Each row is a point. Each copy is the shape, with its points in the same order, stretched, turned, moved and blurred by noise. Some copies are also mirrored. Which?

Shape (9 x 3)
[[-0.17  0.62 -0.01]
 [-0.11 -0.39  0.28]
 [-0.25 -0.32 -0.29]
 [ 0.18  0.25 -0.01]
 [ 0.01  0.06 -0.06]
 [ 0.30 -0.37 -0.11]
 [-0.04 -0.07 -0.18]
 [-0.23 -0.31  0.17]
 [ 0.00 -0.19  0.34]]
Copy 1 (9 x 3)
[[-0.72  0.02 -0.38]
 [ 0.51  0.15  0.25]
 [ 0.39  0.11 -0.43]
 [-0.34 -0.25 -0.05]
 [-0.08 -0.08 -0.15]
 [ 0.37 -0.30  0.13]
 [ 0.07 -0.05 -0.27]
 [ 0.42  0.22  0.02]
 [ 0.25  0.05  0.34]]
Copy 1 is: mirrored
Copy 2 (9 x 3)
[[-0.14  0.15  0.80]
 [ 0.30  0.37 -0.30]
 [-0.48  0.26 -0.38]
 [ 0.04 -0.14  0.38]
 [-0.09  0.02  0.14]
 [ 0.00 -0.20 -0.35]
 [-0.26  0.06 -0.03]
 [ 0.11  0.43 -0.23]
 [ 0.42  0.23 -0.04]]
Copy 2 is: mirrored
Copy 3 (9 x 3)
[[-0.22  0.12  0.60]
 [-0.30 -0.03 -0.54]
 [ 0.04  0.44 -0.24]
 [ 0.10 -0.17  0.28]
 [ 0.07 -0.03  0.11]
 [ 0.33 -0.11 -0.35]
 [ 0.10  0.20 -0.06]
 [-0.28  0.08 -0.28]
 [-0.28 -0.14 -0.32]]
Copy 3 is: only turned
Copy 4 (9 x 3)
[[ 0.33 -0.16  0.54]
 [-0.14 -0.35 -0.21]
 [-0.25  0.09 -0.16]
 [ 0.33 -0.03 -0.02]
 [ 0.10 -0.05 -0.05]
 [ 0.07  0.11 -0.55]
 [ 0.01  0.06 -0.12]
 [-0.17 -0.29 -0.10]
 [ 0.05 -0.36 -0.17]]
Copy 4 is: only turned

Shape (7 x 4)
[[-0.11 -0.01 -0.21 -0.15]
 [ 0.18 -0.28  0.33 -0.52]
 [ 0.05  0.04  0.35 -0.11]
 [-0.27  0.18  0.03  0.39]
 [-0.04 -0.01  0.41  0.42]
 [ 0.28 -0.19 -0.21 -0.36]
 [-0.22 -0.16  0.05  0.17]]
Copy 1 (7 x 4)
[[ 0.09  0.12 -0.19 -0.19]
 [ 0.32 -0.31  0.46 -0.12]
 [ 0.15  0.19  0.25  0.08]
 [ 0.02  0.56 -0.21  0.24]
 [ 0.11  0.36  0.11  0.49]
 [ 0.02 -0.28  0.05 -0.35]
 [ 0.17  0.20 -0.21  0.22]]
Copy 1 is: mirrored
Copy 2 (7 x 4)
[[ 0.13 -0.06  0.11 -0.38]
 [ 0.17  0.32  0.46  0.52]
 [-0.10  0.08  0.00  0.28]
 [-0.24 -0.05 -0.42 -0.46]
 [-0.23  0.26 -0.46  0.02]
 [ 0.56  0.00  0.31 -0.03]
 [-0.04  0.26 -0.13 -0.31]]
Copy 2 is: mirrored
Copy 3 (7 x 4)
[[-0.06 -0.22 -0.17 -0.08]
 [ 0.72  0.10 -0.35 -0.04]
 [ 0.23  0.16  0.09 -0.17]
 [-0.37 -0.21  0.41 -0.26]
 [ 0.12 -0.06  0.52 -0.15]
 [ 0.34 -0.01 -0.39  0.29]
 [ 0.08 -0.39  0.14 -0.18]]
Copy 3 is: only turned

Shape (7 x 4)
[[ 0.11  0.01  0.54 -0.13]
 [-0.08 -0.52 -0.12 -0.16]
 [-0.29  0.25 -0.45 -0.20]
 [ 0.10  0.17  0.02 -0.13]
 [ 0.00  0.19  0.19 -0.10]
 [ 0.13 -0.34 -0.14 -0.01]
 [ 0.06 -0.30  0.33  0.18]]
Copy 1 (7 x 4)
[[ 0.72 -0.24 -0.31  0.20]
 [-0.08 -0.36  0.30 -0.37]
 [-0.36  0.20 -0.12 -0.80]
 [ 0.27  0.11 -0.05 -0.28]
 [ 0.34  0.07 -0.31 -0.10]
 [-0.01 -0.09  0.40 -0.26]
 [ 0.23 -0.20  0.08  0.26]]
Copy 1 is: mirrored
Copy 2 (7 x 4)
[[ 0.06 -0.45  0.20  0.13]
 [ 0.50  0.09 -0.29 -0.39]
 [ 0.25  0.42 -0.24  0.28]
 [-0.08  0.01  0.05  0.12]
 [-0.03 -0.18  0.06  0.20]
 [ 0.11  0.12 -0.16 -0.37]
 [ 0.05 -0.36 -0.18 -0.19]]
Copy 2 is: mirrored
Copy 3 (7 x 4)
[[-0.55  0.12 -0.05 -0.52]
 [ 0.25 -0.40  0.39 -0.09]
 [ 0.66 -0.08  0.05  0.07]
 [ 0.00  0.15  0.11 -0.27]
 [-0.15  0.16 -0.07 -0.27]
 [ 0.12 -0.20  0.40 -0.05]
 [-0.45 -0.07  0.08 -0.02]]
Copy 3 is: only turned

Shape (12 x 6)
[[-0.14  0.07 -0.10  0.10  0.23  0.04]
 [ 0.12  0.38 -0.12 -0.07  0.09 -0.29]
 [-1.12  0.07  0.06 -0.38  0.01 -0.03]
 [-0.02 -0.24  0.08 -0.01  0.17  0.61]
 [ 0.08 -0.21 -0.13 -0.20  0.18  0.40]
 [ 0.00 -0.21 -0.12  0.12  0.11 -0.23]
 [-0.03  0.33 -0.02 -0.03 -0.58  0.58]
 [-0.03 -0.24 -0.19  0.10  0.14  0.24]
 [-0.10 -0.06 -0.06  0.02  0.22 -0.32]
 [-0.04 -0.06  0.13  0.08  0.14 -0.24]
 [-0.03 -0.26  0.31  0.02  0.10 -0.20]
 [ 0.05 -0.19 -0.08 -0.58 -0.46  0.47]]
Copy 1 (12 x 6)
[[-0.10  0.00 -0.04 -0.08  0.07  0.12]
 [ 0.04 -0.13 -0.17  0.01  0.39 -0.11]
 [ 0.37 -0.47  0.15 -0.78 -0.55  0.00]
 [-0.17  0.17  0.31  0.04 -0.25 -0.06]
 [-0.08  0.02  0.39  0.06 -0.03 -0.11]
 [ 0.02 -0.13 -0.05  0.13  0.12  0.43]
 [ 0.47  0.42  0.02 -0.15 -0.07 -0.20]
 [-0.08  0.09  0.19  0.04  0.01  0.28]
 [-0.02 -0.25 -0.08  0.04  0.11  0.27]
 [-0.02 -0.22 -0.19  0.13  0.04  0.23]
 [ 0.03 -0.30 -0.15  0.25 -0.16  0.26]
 [ 0.54 -0.06  0.53 -0.02 -0.20 -0.34]]
Copy 1 is: only turned
Copy 2 (12 x 6)
[[-0.16  0.17 -0.15  0.17 -0.10 -0.15]
 [-0.14  0.10  0.27  0.45 -0.09  0.01]
 [ 0.55 -0.43 -0.35 -0.03 -0.04 -0.52]
 [-0.16  0.10 -0.08 -0.39 -0.21  0.07]
 [-0.04  0.33  0.06 -0.12 -0.16  0.15]
 [-0.20  0.31 -0.02  0.25  0.28  0.04]
 [-0.05 -0.76 -0.13 -0.31 -0.70  0.33]
 [-0.17  0.27 -0.22 -0.03 -0.02  0.05]
 [-0.12  0.31  0.04  0.31  0.26 -0.12]
 [-0.21  0.13  0.14  0.15  0.24 -0.06]
 [-0.17  0.07  0.28 -0.02  0.38  0.04]
 [ 0.31 -0.19  0.30 -0.34 -0.29  0.60]]
Copy 2 is: only turned
Copy 3 (12 x 6)
[[ 0.17 -0.34  0.00  0.28  0.20  0.11]
 [ 0.10  0.00 -0.25  0.14 -0.20  0.02]
 [-0.69 -0.43 -0.42 -0.14  0.61  0.71]
 [-0.02 -0.46  0.59  0.40  0.35  0.18]
 [ 0.08 -0.21  0.42  0.24  0.19  0.35]
 [ 0.22 -0.01 -0.02 -0.05  0.32  0.11]
 [-0.43 -0.64  0.38 -0.16 -0.28  0.02]
 [ 0.22 -0.29  0.27  0.13  0.31  0.23]
 [ 0.15  0.01 -0.18  0.07  0.31  0.13]
 [ 0.06 -0.04 -0.06  0.12  0.31  0.00]
 [-0.09  0.05  0.09  0.12  0.50 -0.01]
 [-0.51 -0.06  0.50 -0.41 -0.01  0.57]]
Copy 3 is: only turned
